Rows are points. The points of each table are mixes of a few directions, plus a little noise. How many directions does each table use, and how many do they share? Where both have some left over, give the other angles between the two spaces (their principal angles), to ten degrees, smallest first.
In the rows, zero is written as 128.

First:
[[129 129 129]
 [ 95 147 110]
 [ 39 175  79]
 [135 125 133]
 [228  75 184]
 [143 120 134]]
Second (7 x 3):
[[248  64 194]
 [112 137 121]
 [ 60 162  92]
 [152 116 141]
 [141 122 135]
 [ 91 147 109]
 [ 92 147 106]]
Directions: first 1, second 1, shared 1

First (8 x 6):
[[106  43 167 112 140 149]
 [ 84 142 147 142  51 153]
 [132  96 137 117 151 129]
 [123 111 183 149 127 121]
 [172 107  78 121   7 185]
 [115 163  65  95 193 110]
 [101 190 103 124 180  96]
 [192 172 143 162 175  80]]
Second (7 x 6):
[[131 170 154 115 131  72]
 [151 146 107 147 149 130]
 [124 169  67 182 124 186]
 [ 12 122 167  79  73 126]
 [140  93 144  94 177  98]
 [194 131 142 122 171  79]
 [143  63 115 155  73 207]]
Directions: first 4, second 4, shared 3; angles 60

First (8 x 11):
[[101 122 126 135 128 110 160 143 134 130  98]
 [213 147 133 106 123 182  32  79 112 123 219]
 [136 133 125 173 181 145 145 170  84 113 133]
 [175 138 131 125 137 159  82 111 109 122 179]
 [ 91 117 131  88  72  92 141 100 180 145  92]
 [ 94 119 129 101  88  99 146 112 167 140  94]
 [ 66 116 120 190 184 101 225 211  99 118  57]
 [149 132 131 107 111 138  96 101 138 131 153]]
Second (8 x 11):
[[105 104 143 134 138 169 132 140 166 158 144]
 [ 96 112 120  90 176 112  57 103 155 132 134]
 [ 94 114 115 130 217 110  91 147 113 119 120]
 [131 164 120 157 112 105 153 111 118 109  96]
 [173 138 116  80  59  70 135 113  83  99 119]
 [147 155 159 233 128 249 169 131 172 161 165]
 [111 108 134 109  55  94 212 158 129 137  85]
 [163 125 119  91 138 113  78 121  90 109 161]]
Directions: first 2, second 5, shared 2

First, 10 rows:
[[138 138 144 133 165 158 114  99 180  42 113 104 107 121 157 130 104 109]
 [142  87 159 158 137 142 129 129  63 206 127 160 164 187 133 110 180  72]
 [118 154 114 109 129 126 129 124 165  72 125 106 104  90 133 142  94 154]
 [176 139 133 182 140 132 103 102 158 131 112 154 132 162 129  80 119 110]
 [ 53 148 118  76  62 132 182 179   7 110  98 121 159  88 169 227 121 149]
 [152 132 143 165 123 131 129 129  95 179 112 155 137 151 125  97 131 127]
 [124 118  88 124  90  81 116 149 125 180 149 153 164 148  93 123 161 124]
 [139 111 113 122 130  94 117 132 159 186 166 129 113 127  79  97 144 152]
 [ 96 138 122  85 126 127 147 139 132  98 138  96 100  80 129 160 105 169]
 [140 119 145 125 176 149 111  98 192  74 140 100  96 125 137 117 118 111]]
Second (10 x 18):
[[ 87 210 100 125  99  94 196  84  54 162  28 113 125 161 125 120  88 215]
 [174 146 136 146 135 142 132  94 125 107 111 130 141 114 138 160 129  70]
 [ 92 146 111 129 114 109 139 130 110 146 101 122 131 148 124 113 119 186]
 [ 97 121  86 137 143 117 123 134 160  96 102 102 111 102  82 127  85 138]
 [156 115 184 109 112 132  95 176 133 134 213 145 170 127 180 139 199  99]
 [105  96  78 160 152 129 100 128 181  93 106 113 111 110  81 121  91 129]
 [179 127 137 171 132 153 105  90 127 126 119 153 155 147 157 148 154  85]
 [116  49 154  79 147 157 137 153 138 172 192 154  53 142 111  75 126 131]
 [167 158 147 136 123 130 125 118 121 107 130 125 163 112 153 164 147  82]
 [106 112 149  88 121 117 128 175 131 138 177 122 120 118 130 112 141 145]]
Directions: first 5, second 5, shared 0; angles 30, 40, 40, 60, 60

First (10 x 24):
[[ 84 127 111  78 130 105 139  41 103 168 130 186 157 176 116 180 133 135
  102 128 105 103 163 103]
 [158 131 135 154 124 134 124 173 147 109 121  98 113 108 141 102 123 119
  149 134 141 146 106 144]
 [ 64 113 122  93 151 142 119  80  84 153 168 158 135 128  80 150 139 163
   62  89 117  85 161  99]
 [184 137 141 174 114 134 125 203 167  94 106  80 106 101 158  87 119 107
  175 149 146 166  92 155]
 [ 61 104 132 111 164 169 105 123  77 133 189 131 113  85  66 119 139 182
   43  69 129  84 151 101]
 [187 145 129 153 101 101 141 153 172 113  83 114 131 145 177 122 117  88
  196 172 132 167 101 153]
 [158 118 152 190 144 181 101 249 140  76 156  50  79  44 116  50 126 146
  120 101 163 145  90 150]
 [134 134 122 117 118 107 139 103 136 138 112 144 141 154 142 148 125 113
  145 144 120 133 131 129]
 [151 141 122 123 109  98 144 105 149 135  95 142 145 163 158 148 124 101
  171 160 122 144 126 136]
 [ 95 127 113  84 127 105 141  48 109 163 125 178 155 175 121 176 132 129
  113 131 107 108 156 110]]
Second (10 x 24):
[[112 116 147 125 106 107  93 127 114 132 134 103 156 124 127 100 150 112
  131 121 100 150 154 140]
 [143 153 225  42  53  55 154 108 161 191 180 129 151 125 191 114 152 153
  173 183 138 206 199 148]
 [134 134 118 132 127  85 146 136 101 146  92 147 135 152 168 171 141 103
  151 152 129 134 125 149]
 [121 198 136 168 192 125 145  67 211 130 120 123 136 154 202  45 142 215
   78 125 174 112 117  85]
 [ 97 109 109 169 148 127  91 140  80 116  92  98 161 120 120 108 144  95
  111  89  97 107 124 160]
 [173 132  78 122 138 155 178 141 151 111 126 188  63 156 109 212  91 132
  147 167 163 111  80  82]
 [113 107 142 121 139 146 161 163  65 154 112 118 130  78 119 156 104 104
  123  91 132  93 126 209]
 [150  91  84 121 121 187 132 158 119  92 147 149  79 116  46 182  88 106
  136 124 125 109  96 103]
 [122 102 105 142 123 156  86 134 121  96 139 113 127 124  74 116 129 110
  122 108 101 126 123 107]
 [118 135 136 140 135 136 100 107 156 114 144 107 142 129 124  74 140 150
  106 116 121 136 136 103]]
Directions: first 2, second 5, shared 0; angles 30, 90
